Every row gives one point. The points of each table are mixes of a few directions, plus a little noise. Count the directions of each table, and those that both share. Where both have some left over, give the other angles between the two spaces (their principal angles), to ten degrees, smallest first.
In the rows, 128 means zero.

First:
[[190  97]
 [122 130]
 [ 97 144]
 [142 121]
 [134 125]
 [152 116]
 [ 59 162]]
Second, 5 rows:
[[132 162]
 [119  49]
 [132 162]
 [131 150]
 [126 116]]
Directions: first 1, second 1, shared 0; angles 70

First (6 x 3):
[[113  92 149]
 [109  84 153]
 [126 123 131]
 [138 152 114]
 [163 210  81]
 [119 107 140]]
Second (7 x 3):
[[160  96 161]
 [113 172  92]
 [151 157 115]
 [103 167  92]
 [ 95 115 126]
 [168 114 152]
 [105  75 158]]
Directions: first 1, second 2, shared 1

First (7 x 6):
[[155 120 128 150  94 121]
 [143 121 116 196  73 135]
 [ 96 136 116 155 134 147]
 [160 117 122 184  70 125]
 [110 135 135  82 171 127]
 [115 134 138  73 173 123]
 [118 134 142  56 182 119]]
Second, 8 rows:
[[ 93 109  63 100 190  99]
 [164 148 199 131  81 153]
 [136 132 143 137 112 135]
 [114 121 106  88 172 109]
 [113 120  95 148 134 123]
 [109 118  93 113 162 112]
 [146 136 153 193  62 154]
 [149 140 172 115 110 139]]
Directions: first 2, second 2, shared 1; angles 60

First, 7 rows:
[[ 88 134 131 154 151 143 170 153]
 [ 99 147 122 163 116 147 112 156]
 [156 121 152 109 146  76 200 112]
 [157  78 115  55 164 149 108  74]
 [147 126 122 117 111 128  91 117]
 [134 114 128 109 144 129 140 115]
 [115 176 125 190  65 123  76 170]]
Second (8 x 8):
[[ 96 148 170 116 170 132 156 177]
 [171  89 139 123 108 112 116 137]
 [160 133 123 153  79  91 124 123]
 [ 90 151 128  92 152 147 115 139]
 [ 65 191 128  96 158 155 106 137]
 [151 130 159 162 140 140 107 137]
 [157 109 134 143 110 109 135 131]
 [136  73  42 138 106 136 167  42]]
Directions: first 3, second 5, shared 2; angles 50

First (9 x 9):
[[ 87  75 130 113 147  95  89 140 153]
 [163 163 156 166 135 119 132 127 135]
 [ 40  97 123 142 170 110  39 150 164]
 [136 126  83  73  87 180 185 111  83]
 [123 144 114 126 121 151 133 125 116]
 [193  72 175 111 123  53 164 127 149]
 [118 157 117 141 130 153 121 127 119]
 [143 158 136 149 128 136 132 126 125]
 [151 161 119 130 113 157 156 119 107]]
Second (7 x 9):
[[151 125 168 134 172 157 143 152  46]
 [128 125 125 131 128 127 130 125 129]
 [121 163 168  85 118 139  98 178 121]
 [136  92  88 172 140 117 160  77 132]
 [ 91 170 120  74  61 104  77 152 225]
 [131 107 101 154 132 119 145  96 137]
 [137 114 126 145 145 132 143 117 106]]
Directions: first 3, second 2, shared 0; angles 70, 80

First:
[[183 110 114  88  80 133 106 128  87 147  69 171]
 [110 134 128 176 133 124 138 118  62 126 147 102]
 [105 155 111 150 120 104 120 107  76 138 128  90]
 [109  97 174 154 161 166 165 137 148  90 184 134]
 [ 96 135 149 156 156 172 125 132 159 105 175 124]
 [204  85 132  73  92 163 112 150 137 137  74 208]
 [102 157 109 131 131  94 123 114 129 137 128  91]
 [ 90 142 127 129 143  73 155 110 139 125 145  75]
 [177 115 108  96 115 107 123 149 147 154  80 163]
 [141 113 142 160 167 179 131 169 184 120 155 168]
 [ 90 165 113  96 112  93 110  93 140 131 122  81]]
Second:
[[120 108 113 104 125 100 171 124  91 137 141 101]
 [104 159 145 161 116 132 120 109 188 106  85 159]
 [131 105 204 229 205 118 138 147 100  89 216  89]
 [130 101 122  71  96  37 182  95  70 135 103  83]
 [139 129 101 102  94 143 123 124 112 144  90 155]
 [121 122  95 129 128 175 140 146 112 144 141 148]
 [121 143 116 122 139 158 106 139 167 133 139 136]
 [142 147 107  86 123 152  78 138 170 145 121 138]
 [144 138 148 147 128 137  95 128 141 119 115 144]]
Directions: first 5, second 5, shared 3; angles 90, 90

First, 9 rows:
[[127 129 127 127 128 128 129 128 129 127 129 128 128 128]
 [126 137 124 122 130 125 133 127 135 119 132 131 127 129]
 [101 242  79  53 154  95 196 117 209  20 178 161 117 140]
 [145  59 158 174 112 148  87 135  79 194  98 108 135 121]
 [144  60 157 173 113 148  88 135  80 192  98 108 134 121]
 [140  79 149 160 116 142  99 133  93 175 107 114 133 123]
 [129 123 130 131 127 129 125 129 125 132 126 127 128 128]
 [111 200  97  81 144 107 171 121 179  60 159 149 121 136]
 [129 123 130 132 127 129 125 128 124 133 126 127 129 128]]
Second, 9 rows:
[[113 166 140 111 137  99 121 130 132 162  89 161 164 112]
 [151  61 103 198 113 105  94 121 123 105 143 120 123 192]
 [123 101 140 112 140 156 140 140 119 151 158 103  94  90]
 [ 95 134 136  68 172 126 161 151 148 166 178 125  88  54]
 [145 152 145 138  97 158 118 115 102 122  74 125 161 143]
 [141 123 105 153 115 119 124 117 138  80 137 128 128 174]
 [104  81 126  99 172 126 151 154 144 162 209 107  63  70]
 [131 165 132 145 115  91 101 116 125 141  61 167 188 156]
 [149 169 124 127  93 171 142 108 120  63 104 116 142 161]]
Directions: first 1, second 4, shared 1

First, 8 rows:
[[141 157 145 116 107 109  98 148 178 154 183  85 158 137 118 142 126 107]
 [165 148 128 115 126  94 110 145 127 146 166 107 183 122 150 128 123 132]
 [178 163 136 119 121  97 106 148 135 162 189 111 205 131 161 124 111 132]
 [112 117  96 156 134 140 123 112 108 121  89 128 104 138  93 123 141 112]
 [145 156 164 151 124 179 153 114 133 159 162 192 154 158 179 106  77 149]
 [ 83  84  88 125 139 113 123 121 110  83  55  94  60 107  65 144 178 108]
 [ 98 101 165  74 124 116 147 144 159  93 124 116  79  93 134 152 143 143]
 [102  99 103 167 150 177 163  92  72 106  56 190  81 138 125 106 124 141]]
Second (11 x 18):
[[159 133 123 125 129 137 119 118 133 125 138 139 123 139 132 125 129 127]
 [142  80 113  89 127 190 133 160 120 155 168  70  67 113 125 121 133 130]
 [ 35 130 137 151 123  53 162 123 141 122  52 138 189 108 129 138 115 113]
 [165 143 112 140 134 166 103 156 106 175 221 108  96 146 127 111 131 124]
 [178  51 118  51 124 214 138 135 138 115 128  77  48 106 128 130 140 143]
 [126 168 132 166 133 117 109 141 107 148 175 138 140 144 123 122 128 130]
 [ 17 138 153 171 132  99 140 181  81 155 142  88 145 102 105 134 124 144]
 [106 126 120 132 125 106 140 128 139 139 112 129 145 125 133 126 121 112]
 [113 119 122 114 119  73 156  82 176  95  30 168 178 124 144 135 117 104]
 [207 148 129 120 130 149 102  95 137  99 138 166 119 153 135 128 135 137]
 [160 171 150 151 131 104 107  89 129  80 104 186 158 148 128 139 132 147]]
Directions: first 4, second 4, shared 0; angles 30, 70, 80, 90

First, 8 rows:
[[128 131 118 134 124 118 136 135 133 136 136 141 132 143 124 124 124 132
  140 125 112 107 133 126]
 [ 73 181 102  98 187 127 158 145 140 102 120 157 139  69 136  93  85 110
  147 189 140 141 122 121]
 [107 196 128  95 161 137  91 196 134  98 102  99 144 126 105 156 134 153
  122 167 153 122 144 202]
 [170  82 107 181  62  85 150 119 136 188 173 167 130 227 114 130 139 148
  163  67  46  40 147 100]
 [131 119 138 126 128 136 124 117 123 124 123 118 123 115 134 129 132 121
  117 126 141 148 122 124]
 [108 170 130 102 158 139 111 161 130 103 109 111 136 106 121 137 126 134
  120 161 154 142 130 164]
 [133  80 143 134 124 143 145  65 115 127 128 129 110  83 157 106 122  95
  111 115 148 181 105  75]
 [175  64 157 154  79 137 109  87 113 147 133 101 110 154 134 149 162 129
  103  74 129 144 123 112]]
Second, 9 rows:
[[133 173 175 147 139 107 151 167 128 104 173 151 159 142  80  96 122 170
  155 221 135 140 125 122]
 [125  98  97 115 121 142 113 102 128 144  98 113 107 119 160 149 132 100
  110  66 124 120 130 132]
 [132 163 164 143 136 111 146 158 128 109 163 146 152 139  91 104 123 161
  149 200 133 137 126 123]
 [125  96  94 114 120 144 112 100 128 146  95 111 105 118 163 151 132  97
  109  60 123 120 130 132]
 [133 173 175 147 139 107 151 167 128 104 173 151 159 142  80  96 122 170
  155 221 135 140 125 122]
 [122  70  67 103 114 156  99  78 127 159  70  98  88 110 190 169 136  73
   93   7 120 113 132 136]
 [130 149 150 137 133 118 139 146 128 117 149 139 143 135 106 113 125 148
  141 172 131 133 127 125]
 [123  82  80 109 117 150 105  88 128 153  82 104  96 114 177 160 134  85
  101  33 121 116 131 134]
 [130 149 150 137 133 118 138 146 128 117 149 139 142 134 106 113 125 147
  140 171 131 133 127 125]]
Directions: first 3, second 1, shared 0; angles 60

First, 10 rows:
[[141 135 137 161 134 110 147 144 127 132 105 129 123 128  80 143 119 106
  123 149 116 127 116 133 121 128 101 123  95 135 127 110]
 [ 94 120 136  54 110 162  64  85 137  93 195  94 137 115 203  75 122 156
  126 108 143 129 154 131 140 128 189 123 167 126 139 145]
 [125 135 125 159 140 140 192 147 111 177 106 149 171 140  91 194 138 165
  160 162 125 142 118 132 125 132 129 120 128 116 131 150]
 [131 108  91  79 118 133  78 108 139 106 143 145  90 130 232  73 155 126
  109  47 151 112 145 104 140 124 140 157 189 120 114 142]
 [ 86 128 131  87 125 183 143 106 114 156 172 119 196 130 163 158 136 211
  170 150 142 148 143 136 139 133 196 114 172 109 143 179]
 [152 136 123 191 144 106 190 164 117 164  75 157 132 140  62 182 133 115
  137 153 116 131 107 128 118 129  84 128  97 128 122 120]
 [135 130 125 149 134 123 153 140 123 144 109 140 133 133 106 150 132 128
  133 138 125 130 121 128 125 128 115 128 121 126 126 128]
 [104 138 161 114 124 147 119 114 127 119 162  93 160 118 103 130 104 146
  139 172 120 140 133 147 127 131 159 104 108 133 145 128]
 [138 125 139 111 117 103  65 115 148  74 141 103  77 114 141  62 110  72
   90 103 123 112 133 127 127 124 112 132 107 146 125  91]
 [173 126 113 175 135  74 129 156 138 115  72 153  64 132  99 112 132  54
   92  97 118 108 111 114 119 123  55 148  96 141 109  87]]
Second, 10 rows:
[[143 125 135  96 126 117 102 121 137 108 135 107 107 128 121 117 106 118
  117 127 131 134 134 127 136 118 128 122 138 141 137 121]
 [117 130 123 152 130 136 148 133 122 143 122 143 144 128 133 137 145 136
  137 129 126 124 123 128 122 135 128 132 120 119 122 133]
 [151 123 139  78 126 110  87 117 142  96 140  95  96 127 118 110  92 113
  109 126 133 136 137 126 140 114 128 119 144 149 141 117]
 [163 121 144  53 124 101  66 113 148  79 146  80  80 128 112 102  75 104
  100 126 135 142 141 124 146 106 129 113 152 158 147 112]
 [ 71 139 101 249 135 170 227 152  96 206 100 206 205 130 154 169 213 166
  172 132 117 107 108 132 100 162 127 151  89  79  98 154]
 [ 94 134 112 201 132 153 188 143 108 175 111 175 174 129 144 153 179 151
  154 130 122 116 116 131 111 148 127 142 105  99 110 144]
 [152 123 139  77 125 111  86 117 141  95 139  95  95 127 118 110  92 113
  109 126 132 137 137 126 140 114 128 118 145 149 140 118]
 [115 131 122 157 130 138 153 134 120 147 121 147 146 128 134 138 148 137
  138 130 125 123 123 129 121 136 128 133 118 117 120 134]
 [ 95 135 113 198 132 152 185 143 109 174 111 173 173 128 143 152 177 150
  153 131 122 115 116 131 112 148 127 141 105 100 110 143]
 [179 118 152  19 122  91  39 106 157  57 154  58  59 126 106  90  52  94
   89 125 137 147 146 124 153  97 129 107 164 171 155 105]]
Directions: first 3, second 1, shared 0; angles 40

First (8 x 32):
[[ 84 124 113 208 141 176 132 118 143 108 188 117 154 152 120 147 166 142
  135 174 177  85 164 144 175 142 126 120 104 111 125 119]
 [ 96 107 142 111 135 118 121 108 129 114 126 156 137  93 125 100 118 138
  143 135 117  83 165 146 166  98 163 144 102 133 120 125]
 [116 182 113  74 115 127 126 169  86 163 148 134  28 133 116 228 135 137
   75  81 161 172  33  74 100 200  71  51 116 104 135 105]
 [168 153 117 124 134  80 107 164 198 174  90  95 183 182 121  33 111  83
  142 102  97 200 113 176  55 156 118 154 159 107  88 156]
 [159 106 152 127 116 132 143 101 106 113  99 126 155 116 156 126 108 129
  140 142 109 123 151 125 131  86 171 151 144 144 133 128]
 [148 112 155 106 117 115 135 109 113 125  92 136 160 110 153 111 103 127
  140 129 104 131 140 139 125  97 179 150 139 133 121 122]
 [108 138 112 140 131 160 132 134  99 114 166 118  39 140 108 186 140 129
   98 128 167  93 142  70 160 132  64  88 101 135 153 144]
 [146 102 121 133 135 117 129 123 152 113 114 144 167  95 126  92 145 140
  151 134  91 134 113 155 114 115 131 166 157 161 147 123]]
Second, 11 rows:
[[142 140 129  49 105 105 127 129 134 127  92 181  18 112 132 161 131 133
  111  45 114  83 107 159 124 146  70  91 118  70 144 140]
 [160 152 129 106  89 104 135 116 141 137 123 128 141 185 167 126 108  66
  128  85 157  92 186 167 164 123 105 136 114 135 104 143]
 [179 104 153 134 123 169 122 189  75  86 114 100 110 159 104 130 177 131
  122 198 111 157 196 100 102  85 145 114 160 130 157 162]
 [ 91 107 114 168 172 136 122 119 145 122 145 131 174  86 113 104 143 167
  145 161 116 148  91 123 121 135 157 152 138 148 135 115]
 [113 151 146  96  93 128 142 123  99 166 117 125  58 106 107 167  79 137
  108 102 121 127  82  84 111 147 119  79  94  86 112  99]
 [ 48  99 133 133 146 139 122 120 182 111 147 155 148  19  80 105 111 172
  141 169  80  76  73 136 104 126 147 134 108 109 138  72]
 [164 127 114 134 138 122 124 133 144 103 129 124 163 171 162 122 156 101
  130 121 148 127 169 160 141 119 113 156 159 158 141 159]
 [ 90 116 133 119 142 118 119 120 107 155 117 158  83  87  89 101 137 179
  141 117 104 139 102 127 136 142 150 110  95  95 117 120]
 [124 117  97 167 175 116 117 109 161 114 142 137 199 139 158  96 165 133
  149 125 144 145 129 165 149 136 134 178 156 172 137 149]
 [141 130 145 181 130 161 136 149  55 152 140  66 151 159 106 132 124 136
  124 198 139 210 140  49 114 116 180 116 132 153 114 129]
 [159 168 118 119  92 109 146 103 162 136 137 105 164 180 190 167  78  52
  113  87 170 101 137 139 141 135  90 138 133 152 111 123]]
Directions: first 6, second 6, shared 1; angles 30, 30, 60, 70, 90

First:
[[150 137  87 160 133 131 120 108 134 140 129  95 125 143 139  84 134 134
  108 124 129 128 129 123 161 119 139 145 154 135 164 176]
 [134 151 118 102 169 118 143 181 147 114 151 173 103 198 112  84 115 125
  101 119 135 143 118 108 161 156  60 102 133 152 176 110]
 [149  72 157 132 154 157 125 125 103 161 131 134  84  79  84 164  88 134
  104 150 124 140 124  77 107  95  34  86  77  86 135  64]
 [134 123 122 130 151 149 140 137 138 128 130 183 126 145 137 132 117 156
  127 139 122 136 115 123 133 130  73  71 138 101 132 120]
 [130 159 137  72 101 102 100 181 145 125 137 127 144 176 126 119 132 123
  105  92 152 150 101 165 149 149 113 124 126 165 120 140]
 [170 105  92 161 104 149  98  82 131 165 124  92 138 109 150 125 138 174
  140 125 134 146 111 171 144  91 141 127 163 105 113 212]
 [137  95 105 203 164 154 152  66 104 142 119  95  97  77 119 111 117 118
  121 164 104 102 162  61 123  99 137 150 123  97 171 117]
 [ 82 174 161  59 115  62 146 186 141  72 152 135 135 180 114 116 159  80
  181  97 145 127 144 176 113 186 210 206 130 212 101 114]
 [ 90 158 130 154  69 140 118  88 126 116  77 115 208  85 193 169 149 124
  120 133 110  85 131 139 107 128 216 116 136  96  85 142]
 [105 105 172 108 120 118 139 127 110 117 130 130 121  88 107 175 130 111
  173 136 126 123 143 137  81 129 157 153  99 130  83  85]]
Second:
[[139 146  88 151 190 115 161 140 139 111 155 131  81 186 109  43 127 109
  114 131 125 127 150  86 169 149 111 162 151 165 209 135]
 [159 160  84 117  83 134  84 135 164 146 122 135 180 181 183 110 147 186
  115  96 145 155  80 209 176 126 126  85 188 125 110 235]
 [131 163 113 107  80 110  94 139 145 130 121 100 170 156 157 117 150 133
  117  96 145 136 106 182 151 136 170 140 152 153 110 187]
 [111 123 143 138 107 129 126 106 116 126 112 106 143  88 134 155 133 113
  133 135 121 110 140 121 103 121 169 144 113 118 108 113]
 [101  83 166 160 151 147 162  90  91 124 113 127 105  44 104 177 110 101
  147 169 102  96 166  63  71 110 136 136  80  89 117  45]
 [142 133 114 123 109 138 109 128 141 140 123 138 151 140 153 134 133 160
  127 119 134 141 105 163 140 123 117  96 150 115 110 168]
 [104  91 187 112 100 139 122 116  99 135 108 130 139  50 115 215 115 119
  146 144 120 118 132 123  67 110 131 112  76  91  64  64]
 [143 151 112  96 162 101 134 180 148 118 162 140  94 203 101  67 125 119
  114 107 145 153 121 128 168 154  86 144 141 178 176 137]
 [120 101 143 146 170 138 160 119 110 123 135 143  89 103  98 133 112 111
  136 155 114 117 153  74 106 124 104 133 102 116 148  72]]
Directions: first 6, second 4, shared 4
